Each row is a point. To make a cloud, some directions were put in groups of two or more. Within a group, all points are equally far from the middle, so they leave a hole (a ring in 2 directions, a hollow ball in 3). The other directions are filled evenly. Then the cloud was stretched, turned, moved and blurred a little. How many holes are there, and how many directions does each take, smallest first?

Cloud:
[[ 0.23 -0.31]
 [ 0.04 -0.16]
 [ 0.05  0.14]
 [ 0.23 -0.34]
 [-0.02  0.82]
 [ 0.26  0.61]
 [ 0.08 -0.03]
 [ 0.62  0.15]
 [ 0.07  0.34]
 [ 0.00  0.63]
 [ 0.10  0.27]
 [-0.20  0.01]
 [ 0.71  0.50]
 [-0.05 -0.20]]
Holes: 0

Cloud, 21 rows:
[[ 0.56  0.01  0.18]
 [-0.39  0.30 -0.26]
 [-0.42  0.36  0.22]
 [-0.15  0.27 -0.09]
 [-0.40  0.18  0.27]
 [-0.30  0.68 -0.26]
 [ 0.11 -0.44  0.60]
 [ 0.24  0.10 -0.18]
 [-0.66 -0.28  0.06]
 [ 0.42 -0.20 -0.17]
 [-0.17 -0.06 -0.53]
 [-0.39 -0.23  0.30]
 [-0.14  0.36 -0.59]
 [ 0.23  0.32  0.08]
 [-0.35 -0.46  0.34]
 [-0.16 -0.33  0.17]
 [ 0.26  0.50 -0.27]
 [ 0.47 -0.26 -0.04]
 [-0.46 -0.02 -0.13]
 [-0.83 -0.13 -0.02]
 [ 0.08 -0.52  0.55]]
Holes: 0

Cloud:
[[-0.09  0.01  0.40]
 [ 0.25  0.18  0.00]
 [ 0.10 -0.43 -0.51]
 [-0.24  0.15 -0.35]
 [-0.09 -0.78 -0.35]
 [-0.36  0.16  0.77]
 [-0.14 -0.36 -0.10]
 [-0.35 -0.05 -0.08]
 [-0.42 -0.23 -0.26]
 [-0.07  0.25  0.58]
 [-0.33  0.19 -0.52]
 [ 0.02  0.11  0.39]
 [-0.29  0.42 -0.45]
 [-0.11  0.02  0.01]
 [-0.04  0.83  0.35]
 [-0.18 -0.46 -0.40]
 [-0.03 -0.43 -0.49]
 [ 0.38  0.14  0.35]
 [ 0.05 -0.45 -0.03]
 [ 0.08 -0.34 -0.48]
 [ 0.43 -0.09  0.23]
 [ 0.19 -0.12 -0.79]]
Holes: 0

Cloud:
[[-0.19  0.63 -0.19 -0.15]
 [-0.32  0.10 -0.45 -0.56]
 [-0.21  0.63 -0.20 -0.15]
 [ 0.13  0.61 -0.08  0.57]
 [ 0.03  0.33 -0.32  0.62]
 [ 0.04  0.32 -0.53 -0.31]
 [-0.07 -0.21 -0.19  0.30]
 [-0.27  0.00  0.10 -0.66]
 [ 0.56  0.32 -0.38 -0.02]
 [-0.04 -0.17 -0.51  0.03]
 [ 0.00  0.18  0.47  0.06]
 [-0.16  0.42 -0.22  0.49]
 [-0.25  0.50 -0.33 -0.37]
 [-0.47  0.36 -0.11  0.11]
 [ 0.08  0.23 -0.40  0.61]
 [-0.60  0.26 -0.05 -0.35]
 [ 0.55  0.03  0.05 -0.29]
 [ 0.32  0.32  0.46  0.37]
 [ 0.36  0.56  0.04 -0.21]
 [ 0.03  0.39 -0.48 -0.34]
 [ 0.08  0.26  0.49  0.02]
 [-0.07 -0.20 -0.07  0.34]
 [-0.36 -0.03 -0.27 -0.66]
 [ 0.54  0.37 -0.06 -0.24]
 [ 0.77  0.17 -0.15  0.05]
 [ 0.25  0.07  0.40  0.43]]
Holes: 2 (2, 2)

Cloud, 30 rows:
[[ 0.72  0.11 -0.04 -0.05]
 [-0.31 -0.21 -0.07  0.15]
 [-0.14  0.07 -0.19 -0.17]
 [-0.12  0.26 -0.47 -0.39]
 [-0.58  0.31  0.09  0.15]
 [-0.13  0.41  0.18  0.46]
 [-0.22  0.07  0.10 -0.36]
 [-0.90  0.28 -0.14  0.15]
 [ 0.25 -0.16 -0.03  0.40]
 [-0.20 -0.19 -0.02  0.03]
 [ 0.56 -0.04 -0.32  0.06]
 [-0.17 -0.10 -0.17 -0.57]
 [ 0.57 -0.17 -0.01  0.32]
 [ 0.60  0.14  0.05  0.56]
 [-0.34  0.08  0.15 -0.14]
 [-0.63  0.54 -0.03  0.09]
 [ 0.55 -0.39 -0.33  0.28]
 [-0.71  0.38 -0.29 -0.06]
 [-0.03 -0.05 -0.10  0.11]
 [-0.56  0.28 -0.54 -0.48]
 [ 0.77 -0.04  0.10  0.29]
 [ 0.34  0.19  0.30  0.66]
 [-0.66  0.53 -0.09 -0.47]
 [-0.39  0.31  0.31  0.43]
 [ 0.01  0.53 -0.13  0.34]
 [ 0.66 -0.15 -0.08 -0.05]
 [ 0.38 -0.20 -0.41 -0.25]
 [-0.33  0.48 -0.31 -0.31]
 [ 0.58 -0.15 -0.36 -0.23]
 [-0.25  0.08 -0.41 -0.30]]
Holes: 0

Cloud:
[[-0.02  0.17 -0.43 -0.15]
 [-0.24  0.14 -0.35 -0.02]
 [ 0.12 -0.34  0.24 -0.11]
 [-0.24  0.36  0.14  0.29]
 [-0.25  0.56 -0.41 -0.09]
 [ 0.10  0.61 -0.45 -0.17]
 [ 0.19  0.19 -0.53  0.23]
 [ 0.09 -0.55 -0.26 -0.31]
 [-0.58 -0.13 -0.02  0.00]
 [ 0.40  0.35  0.02  0.50]
 [-0.08  0.50 -0.41 -0.21]
 [ 0.12 -0.26 -0.39 -0.19]
 [-0.41  0.24  0.44 -0.05]
 [ 0.20  0.11 -0.01 -0.19]
 [ 0.59 -0.45  0.07  0.49]
 [ 0.89 -0.48 -0.26  0.10]
 [ 0.16  0.59 -0.47  0.42]
 [ 0.44 -0.25 -0.49 -0.07]
 [ 0.02 -0.54  0.36 -0.07]
 [ 0.30  0.42 -0.63  0.20]
 [-0.41  0.24  0.30  0.16]
 [-0.35  0.24  0.37  0.08]
 [ 0.70  0.15 -0.18  0.12]
 [-0.26  0.56 -0.12  0.31]
 [ 0.33 -0.48 -0.15 -0.23]
 [ 0.79 -0.17 -0.16  0.14]
 [ 0.25  0.51 -0.61  0.08]
 [-0.49 -0.33  0.41  0.06]
 [-0.54  0.23 -0.09  0.05]
 [ 0.26  0.37 -0.04  0.54]]
Holes: 1 (2)
